Each row is a point. To make a cloud, some directions were put in groups of two or more. Within a group, all points are equally far from the middle, so they leave a hole (a ring in 2 directions, a hollow ball in 3). The other directions are filled evenly. Then the cloud was stretched, turned, moved and blurred a little. Count the holes, and give their numbers of directions, smallest first.
In the rows, zero is written as 128.

Cloud, 13 rows:
[[ 60 105]
 [ 38  60]
 [134  99]
 [ 67 107]
 [ 91  70]
 [163 102]
 [111  59]
 [152 143]
 [ 60  93]
 [183 138]
 [100  75]
 [160 147]
 [117 151]]
Holes: 0

Cloud, 19 rows:
[[122 190  72]
 [194 113 182]
 [175 161  89]
 [213 122 129]
 [134 196  86]
 [ 93  90 117]
 [126 189 146]
 [172 100 191]
 [ 74 122 127]
 [206 118 168]
 [114 206 104]
 [183 154 163]
 [172  60 105]
 [ 75 192  94]
 [ 95 107 158]
 [ 74 184  80]
 [ 93  93 107]
 [158 179 149]
 [156  54 168]]
Holes: 1 (3)

Cloud, 26 rows:
[[228 190 112 161]
 [123 170  94 143]
 [145 169 153  75]
 [202 173 163 127]
 [200 165 106 138]
 [ 81 118 149  71]
 [212 112 160 170]
 [144  96 124 125]
 [145 188 152  67]
 [137 211 141 119]
 [213 157 149 137]
 [167 177 101 160]
 [249 143 127 154]
 [ 90 123  75  88]
 [170 153 124  65]
 [236 104 165 147]
 [ 85 110  78  87]
 [141 167 109 141]
 [205 137 160 152]
 [186 107 160 100]
 [175 137 119 130]
 [ 79 138  60  85]
 [166 131 122  97]
 [182 128 163 140]
 [119 148 188 145]
 [234 142 144 165]]
Holes: 0

Cloud, 30 rows:
[[186 205 170 111]
 [173 110  65 188]
 [134 139 169  78]
 [178 160 172 177]
 [112  84 135 153]
 [122 189 190 149]
 [170 126  71 198]
 [206  90 131 139]
 [163 208 101 106]
 [188 103  75 180]
 [135  86 149 127]
 [144 109  46 131]
 [165 129 170 184]
 [ 74 199  97 104]
 [ 83 194  87 100]
 [118 160 171  76]
 [129 213  85 119]
 [157 201 194 112]
 [127 123  53 201]
 [158 102  48 142]
 [ 95 148 145  81]
 [170 193  97  92]
 [107 133  57 105]
 [ 94 133 136  87]
 [142 152  68 202]
 [185 165 164 176]
 [104 208  82 161]
 [ 67 187 101 180]
 [144 111 161  91]
 [169 183 184 158]]
Holes: 2 (2, 2)

Cloud (56 x 6):
[[163 199 194 113 164 144]
 [123  94 125 133 108 167]
 [124  72 106 155  80 145]
 [161 104 143  66 183 173]
 [ 52  71 122 183 108 182]
 [119 170 107 212 125 140]
 [106  72  62 182 117 144]
 [ 62 126 234  88 123 107]
 [ 69  57  80 229 176  76]
 [ 52  68 113 187 136 106]
 [ 92 125  92 145 148 184]
 [ 82 113 131 182 187 156]
 [ 85 140 184  67 163 132]
 [ 99 135 187  50 144  99]
 [155 153 151 136 183 149]
 [103 154 203  79 169 179]
 [ 11  94 177 145 103 150]
 [130 173 149 125 171  85]
 [146 107 169 114 180  66]
 [ 78 151 192 113  83  65]
 [ 61  55 112 138 118  66]
 [148 177 129  20 162 128]
 [181 208 218 125  96 139]
 [104 112  40  98 182 203]
 [108  87 114 167 143 155]
 [184 168 201 153 119 154]
 [116 146  80 169  96 152]
 [ 61 121 175  98 116 203]
 [117 102  64 105 169 136]
 [122 158 125 229 181 118]
 [165 175 163  99 102 153]
 [ 54 184 116 128 126 112]
 [208 180 221 118 113 157]
 [ 59  50 114 176 141 117]
 [ 68  26  64 213  95 151]
 [117 160 121 140  72 146]
 [ 20  57 104 201 129 104]
 [136  88 112  88  83  88]
 [ 57 138  91  97  97 163]
 [ 73 159 183 160  86 193]
 [106 156 142 131  95 120]
 [147 105  79 122 178 100]
 [105 198 136  65 116 125]
 [139 173 103 124 184 117]
 [136 100  62 187 162 173]
 [142 131 178 165  74 119]
 [101  92 110 141  93 123]
 [119 158  94 114 182 207]
 [120 137 119  72 132 193]
 [ 70  84 142  28 127 115]
 [170 107 184 118 183 137]
 [103 137  43 115 154 113]
 [ 56  75 119 125 184 154]
 [160 218 209  41 106 145]
 [145 139 165 150 180 173]
 [169 112  51 165 178  59]]
Holes: 0

Cloud (88 x 8):
[[167  98 120 108 162 114 113  88]
 [115  75 132 122  98 129  96 102]
 [149 114 129 169  98  65 197 128]
 [102  42  87 131 145  41 174 152]
 [ 91  74  86 110 109  98 130 145]
 [147  78 126 181  45 219 152 111]
 [ 81 109  71 171  96 182 142 114]
 [105 159  71 145  59 126  84 142]
 [116  32 126 157 124 214  91 107]
 [194 157  67 141 104 123 135 118]
 [136 142 190 207 105 144 167  66]
 [169 202 103 117 159  53 187 147]
 [122  77 145 143  83  85 146 114]
 [137  94  91 151 106 138 141  85]
 [137 118 118 149 146 141  51  93]
 [140  93  47 106 132 105 149 127]
 [ 65 140  70 130 153  97 102 198]
 [117  53 116 133 132  55 180 155]
 [132 144 122 188  97 163 171 132]
 [ 27 161 103 178 130 103 109 165]
 [ 94  44  89 144 122 101  80  86]
 [151  47  83  86 124  94  87 161]
 [ 92 101 121 200 105  90 116 149]
 [ 91 182 111 171 139 125 130 116]
 [ 99 147  75  97 122  68 176 130]
 [ 97 100 148 169 109 150 136 133]
 [146 227 113 182 158  76 171 150]
 [ 64 124 100 176 108 169  69 108]
 [195  92 149 122 132  88 159 113]
 [103 150 111 146 192  81  75 153]
 [171  85  76 147  63 111 149 133]
 [ 74  63  69 162  85 149  87 122]
 [147 115  86 161 178  49 204 164]
 [164  63  43 150  83 114 148 148]
 [119 143 142 113 186 104  88 101]
 [164 167 182 127 163 122 141 149]
 [148  56 125  95 154  79 106 162]
 [135  93 143 160 105 118 148 119]
 [123 147  84 170 134  44 162 148]
 [162 122 131 170 108  70 103 117]
 [122 124  97 150 119 128 135 161]
 [153  97 133  75 160 111  89  84]
 [136  80 117 134  83 116 196 169]
 [155 149 117 165  86  91 175 151]
 [133 225 135 179 112 149 131 163]
 [130 150 113 178 130 157  88 116]
 [148  71 131 149 137 157 133  70]
 [170 153 123 140 142 103 193 179]
 [185  89 167 150 148  98 213 105]
 [168  96  93 211 134 127 181 164]
 [158 111 159 153 151 150 178 156]
 [123 175 138 129 169 142 130 142]
 [147  98 157 172  81 115 118 108]
 [110 127 145 168 152 100 148 163]
 [ 61 143  46 176  75 147  77 154]
 [134  93  76 164 101  98 180 231]
 [ 96 130  89 102  94  93 200 150]
 [135 121 123 113 173  92  93 138]
 [158 129 127 202  77 119 204 169]
 [135  71  79 187  95 164 185 162]
 [153  78  77 185 114 177 160  84]
 [104 138  40 163 119 173 124 145]
 [156 114 159 147 206 110 113 130]
 [ 97 155 145 148 129 165 131  77]
 [151 115 132 161 132 172 123 106]
 [ 94 207 160 183 129 162 116 118]
 [190 153 197 151 162 114 149 132]
 [108 145  89 143  63 157 145 153]
 [117  78 158 171 115 117 194 135]
 [ 48 153 145 147  98  91 135 140]
 [137   7  99 120 111 146 148 121]
 [156 156 101 153  71 116 178 166]
 [134  60 137 129 113 164 168 124]
 [113 191  89 156 152 126 154 142]
 [ 72 143 117 110 178 106  81 107]
 [ 92 188  60 201  94  69 178 143]
 [141 126  70 159 164 152  93 147]
 [117  65 131 167 140  54 139 163]
 [ 98 184 108 203 117 188 111 110]
 [112 150  69 177  78 121 142  85]
 [140 203  77 171 122 125 160 110]
 [121 133  93 148 165 128  79 119]
 [131  58  71 159 144 141 124 117]
 [150 227  96 171 116 103 141 137]
 [137 109 103 121 100 120 143 162]
 [135 170 104 216 162  85 152 149]
 [102 150  64 150 123 113 157 171]
 [105 187  76 181 135 146 154 162]]
Holes: 0

Cloud:
[[124 143 116 109  13 133  78 106]
 [165 111  54 109 190 112 139  70]
 [139  96 151 110  63  64  28 123]
 [143 137 138 106 163 124 181  46]
 [141 186 135  79  24 137  86  74]
 [144  63  85 126 169  67 121 142]
 [121 152 150 173 105 199  95 152]
 [130 131 191 139  91 171 187  82]
 [153 140 113 100 170 190  83  57]
 [ 98 178 154 183 139 119 124 114]
 [169  97  88 142 138 153 195  81]
 [147 161 166 114 111 143  57 108]
 [147  98 143 118  64  29  62 111]
 [144 138 114 159  86 173 116  90]
 [101 190 172  93  92 115 112 157]
 [158 174 158 139 120 227 157 154]
 [112 139 144 193  44 104 111 112]
 [181 130 163  44 140 127 117 104]
 [176  86 105 133 177 140 207 146]
 [143 104 172 160 139 167 148 145]
 [145  64 136 154 153 141 141 122]
 [104 177 174 153  83 123 108  78]
 [147 189 150 100 113 175 157  91]
 [136  82  88  73  71  27 104  74]
 [165 118  68 111 134 108  71  87]
 [188  76  89 148 107 100 159 104]
 [130 158 147 126 189 171 113  87]
 [154  86 191 167  92 117 108  86]
 [143 105 126 107 171 126 138 130]
 [135  90  61 137 162  89 157 128]
 [184 187 162 188 121 148 184  98]
 [101 150  96  84 145  58  53 100]
 [136  90 119 122  88 181 169 152]
 [150 126 102 112  76 183 159 116]
 [180 148  97 167 203 177 124 136]
 [148 189 155  74  75 156  41  41]
 [171 115 154 142  85  84 147 160]
 [162 146 125  64 114  89  44 141]
 [205 104  75 125 148  71 163 142]
 [166  61  82 117 178 162 125 140]
 [161  78 188 118  30 162 115  96]
 [156  68 131 101 155 160 169 124]
 [132  81  10 148 120  39 108 188]
 [ 98 125  94 137 179  90 149 105]
 [125  75 156 151  31  95 100 194]
 [122 104 154 170  38 204 126 154]
 [137  97  90  57 162  97 104  71]
 [128  66 179 132 127 125 148 154]
 [116  97  81 119  79  59 115 141]
 [ 97 140 109 183  10 133 143 136]
 [140  62 162 112 130 172 216 115]
 [149  95  93 108 163  65 118 135]
 [167  71 131 204 100 133 208 159]
 [124  87  87  65 138  60  39  73]
 [184  87  47  61 191  88  75 114]
 [143 138 134 158  61  98 153 127]
 [180 112 123 139 113 152 204 137]
 [106 102  95  83 106  74 113 116]
 [160 133  98  78 177 155 119 104]
 [159 142 138 161 183 196 177 185]
 [180 188  96  67  97 136  88  78]
 [145 148 135 117 159  74  99  35]
 [ 87 129  71 105 165  69  78 103]
 [141  14 100  91 130  45  87 131]
 [144 107 141 155   7 111  93 170]
 [171 123  51  90 227  84 104  69]
 [145 178  90 113 143 121  63  47]
 [142 171 112 120 154 155 134 169]
 [127 127 185 156  21 136 116 169]
 [187  87  92 122  52 120  91 153]
 [162 132 118 151 206  63 108 102]
 [177 163 174 178 100 218 101 159]
 [200 131  98 112 141  91 145 140]
 [141 106  66  60 169 124 109 105]
 [104 177  89  96 107  55  61  56]]
Holes: 0

Cloud, 106 rows:
[[155  93 139  93  48 119  62  77 125]
 [108 136 102  75 132 139  50  68 149]
 [131  77 149 126 140 145  48 148  98]
 [ 86 117 127 197  93 152 148  87  94]
 [197 191 166 125 189  66 133 115 105]
 [128 111 186 152 219 100 111 195  91]
 [156 120  77 120  58 104 109 135 173]
 [159 114  95  69 167  86 154 110 197]
 [175  91 119  99 104 128 127 184  98]
 [ 91  46 176  98  96  31 172 145 137]
 [104 114  90  95  84 137  74 207 106]
 [ 63 127 105 138 143  83 126 116 152]
 [191 176 140 186  80 145 144 138 129]
 [158 109 186 117 199 110 137 175 119]
 [202 187  48 150 186 121 123 119  78]
 [102 127 174 122 143 102 138 159  53]
 [200 135  52 145 114  68 100  83 131]
 [139 161  63 181 102  63 173  95 155]
 [118 124  79  89 115 186 126 117 105]
 [ 22 104 163 145  56 105 113 107 155]
 [160  97  97 129 152 186 136 137 109]
 [ 52 111 138 126 115 135  80 164 187]
 [104 107 112 103 119 137  71  49 158]
 [123  70 123 156 184  68  51 148 123]
 [166 111 130  91 130  97 106 187 137]
 [ 98 132  66 138  88 174  70  60  67]
 [205 156 129  82 104 153 139 127 181]
 [101 159  48 179 192 126  92  56  41]
 [145 175  98 154 186 123  76  39  81]
 [189  85 133  66 148  72 159 137 177]
 [101 181 125 112 145 151  76  48  62]
 [108 171 120 145 170  84 105 200 157]
 [129  74 149  98 116 129 126 185 226]
 [ 85 115  67 129  86 136 150  53 172]
 [131  75 183  95 119 112 190 132 230]
 [125  97 154 188 160 215 183  96 147]
 [133  79  94 111 179  67 133 163 104]
 [173 162  78 200 109 114 162  90 133]
 [103 179  40  86  97 124 120 208 100]
 [131 155  74 137 155 133 217  96 164]
 [117 191  68  93 109  62  98 179  81]
 [168 137  21  58 111 140 112 112  65]
 [129  82 108 215  89  74 159 140 168]
 [133 188 115  46  89 118  57 156 112]
 [164 177  13 119  80 118 112 143 118]
 [156 155 129  99 125 196 124  87 131]
 [161 161  77 149 104  99  39 178 177]
 [ 84 140 151  96 144 115 186 108 146]
 [160 134 100  97 189 123 203 153  67]
 [107 108  91 115 120 143 132 203 182]
 [154 104  96  66  98 101 145 248 100]
 [142  79 113  51 141 110 167 106  77]
 [161  78 137  60 203 127 157 150 129]
 [107 114  99 147  79 119 184  98  96]
 [168 137  53  99  24 126 111 178 108]
 [ 76  81 136 138  99 110 197  69 156]
 [241 101  89  96  91 146 133 123 127]
 [ 89 185  49 223 113 156  75  92  94]
 [132  76  48 210 110 182  95 163 122]
 [142  91 163 122  97 137 151  98 184]
 [168 102 142  63  82 156 100  90 136]
 [129  23  74 134 113 192 108  68 115]
 [137  61  93 122  84  84 140 120 113]
 [ 50 145 124 109 144 119 129 100 138]
 [203  93 119  91 161  88 131  75  82]
 [167 116 124 153 102 165 200 201 117]
 [135 122 122 142 123 117 175 104  79]
 [176 163  79 166 146 131 196  78 117]
 [130 206  33 195 118 143  70 122 129]
 [159 164 117 100  64 103 190  99 190]
 [139 181   9 122 173  97  65 175  79]
 [207 177  60 120 103 153 160 122 190]
 [126  53 107 130 102  93 128 119  87]
 [142 149 145  81 116  54 129 129 159]
 [131  53 162  48 127  33 113 141 113]
 [ 48  57 140 102  43 120  67 159 180]
 [169 142 144  59 139  44 161  90 167]
 [ 97 183 131 180 127  86  60 111 145]
 [189 140  24  96 107 122  81  49  52]
 [123  93 140 140 156 133 163  46 131]
 [187 186 140 144 153 138 187  79 133]
 [ 57 122 114 172 120  93 114 102 201]
 [ 63  92 186  70 119  72 133 157 133]
 [145 138  72 147  61 185  71 116  97]
 [164 134 101 135  59 140 144  91  61]
 [142 173  84 147  76  42  90 173 175]
 [153 171 117 164  49 130 111 194 130]
 [215  65 146 109 134 106 112 175 125]
 [140  92  93 126 167 121  46  34 159]
 [ 84 158 113 130 187 142 139  67  96]
 [ 93  84  85  76 154 147  60 113  57]
 [155 188  88 155 108 171 188 101 125]
 [162 141 143 177 129 174  96  65 174]
 [ 46 215 120 107 156  91  79 146 111]
 [166  97 110 164 111 151  63 218 151]
 [191 198  81 103 146 116 143 146  15]
 [188 139 185 169  56 127 148  36 149]
 [ 83 132  98 193 114  97  86  86  94]
 [ 99  66  76  67 139 132  80  85  73]
 [166  97  73 109  56 111 127 104  68]
 [ 66 107 117 204 114 121  79 113 142]
 [ 24 181 105 136  58 113  44  87 155]
 [138  58 157 109 166  83 249 121 151]
 [161  47 146 173  93  82 196 113 218]
 [ 92 192  27  60 165 129 140 106 108]
 [208 114  53 129 135  63 107 113  64]]
Holes: 0

Cloud, 96 rows:
[[ 17 182 116 130  85 104 108  95 115]
 [ 72 170 106 179 135  95  81 118  86]
 [118 189 138 144  98 130 133  87 139]
 [ 74  99 123  52 124 155 122 127  95]
 [111  99 179 104 134 109 186 107 113]
 [161 119 132 204 175 162 134 103 104]
 [ 76 125 225 103 131 161 119 136 171]
 [154 164 155 136 130 149  91 205  83]
 [111 152 169  67 126 105  69 141 103]
 [ 64 147 118 109 158 137  61 133 185]
 [145 118 125 145 107 130  81 177 176]
 [111 107 164 168 176 121 165  78 147]
 [171 130 169 111 132 190  36 172 127]
 [100  37 131 202 141 140 102 161 116]
 [ 59 154 108 148 100  50 122 116  71]
 [105  98 153 104 150 142 134 101  84]
 [102 149 137 126 155  82  78 133 107]
 [ 95 177 140 107  64 138 116 164 167]
 [139 108 129 156 142 182  96 182  64]
 [160 121 138  82 161 222 100 147 137]
 [128  32 131 202 131 112  96 151 152]
 [133  63 123 152 194 199  71 173 118]
 [ 70 131 120 213 143 136  46 121 135]
 [157  97 145  82 213 211 157 148 161]
 [ 61 138 106 181 134 122  55 120 122]
 [123  74 145 108 120 169  61 110 181]
 [168 102  72 215 187 124 116 159  99]
 [115  35 135 177 156 158  91 166 100]
 [143 197 196  74 125 177 107 103 173]
 [107 178 115 116 156 112 177 132 137]
 [170 137  99 163 187 151  89 143  88]
 [190 150 128 140 176 147  82 171 124]
 [179 156 125 178 163 137  53 155 129]
 [ 81 106 118 190 140 106  59 103 133]
 [143 170 101 159 132 103 128 166 103]
 [108  88 138  61 124 146  76 155 161]
 [203 122 118 176 204 150 101 169 142]
 [114 117 132  32 131 110 119 141  75]
 [144 126 167   7 106 168 139 154 167]
 [202  74 155 164 145 173 126 189 103]
 [116  89 101 140 199 178 133 123 205]
 [140 169 117 118 157 139  90 185  63]
 [ 63 149  95 116 127  71 113 163 128]
 [126 102  83 239 158 125 107 149 104]
 [142 119 210  68 113 137 139 155 163]
 [ 61 126 154  37 118 136 157 169 154]
 [ 96 174 133  23  68 168 102 136 171]
 [112  94 113 219 140 182 102 125 140]
 [124  57 108 137 201 170 128 176 187]
 [ 74 171 106 171 150 125  65 102 121]
 [134 121 180  79 117 188  28 154 189]
 [ 77 181 146 133  44  62  98  89 102]
 [ 97 157 168 174  73 135  42  81 177]
 [ 73 139 232 102  98 158  72 113 153]
 [ 40 124 157  69  89 145 131 110 139]
 [156 119 174 113  88 150 147 137  93]
 [ 93 118  97  65 148 172 103 170  90]
 [ 72 178 111 142 122 152 115  96 155]
 [133 110 163  83 193 123 157  85 192]
 [128 119  85 134 184 159 132 151 186]
 [ 99 127 152 158 149 110 142 111  79]
 [163 104 112 170 183 185  82 180 210]
 [145  89 138  42 112 142  98 173 113]
 [111 140 214  29 131 159 115 104 186]
 [147 109 128 217 193 148 108 118  91]
 [ 81 146 217  70  55 128 120 135 128]
 [130 127 208  89 139 142 134  64 179]
 [139  87  86 107 180 192  99 196 131]
 [126 138 121  48 180 185 138 141 108]
 [ 89 105 123 134  66 110 114  70 133]
 [131 190 100 139 175 137  63 146 132]
 [ 92 183 153  91  71  55  94 128  69]
 [ 65 134 122 133 126 161 140 122 163]
 [100  93 141 140 151 156  69 190  91]
 [114  95 117  62 100 115 159 119 186]
 [104 113  62 121 130 132 122 210  91]
 [132 119 161  89 213 134 130 105 187]
 [132 163 130 205 150 123 114 152 141]
 [ 68 175 172 126  92  93  87  51 152]
 [ 95 153 191 105 126 105 140  58 185]
 [ 79 143 190 117 143 175 108 126 123]
 [127  82 201 110 111 147 106 178 184]
 [135 196 165  34 106 132 148  91 161]
 [ 95  89 105  53 113 126 100 137 146]
 [164  81 154 177 107 188  63 173 111]
 [ 79 119  96  44 137 159 179 161 141]
 [ 91 133 155 158 137 113  67  56 167]
 [125 121 171 135 153 104 113 108 224]
 [ 93 134 166 152 144 112 115 103  89]
 [ 88  73 132 127  98 100 124 172 131]
 [167 124 175  91 129 188 163 125 142]
 [131 126 205 102  87 189  92 118 153]
 [ 52 118 202 121 108 156 104 128 185]
 [113 115 149 157 131 195 127 162 168]
 [ 87 138 104 171 142  69 121 139  83]
 [108  85 149   8 102 121 194 156 131]]
Holes: 3 (2, 2, 3)
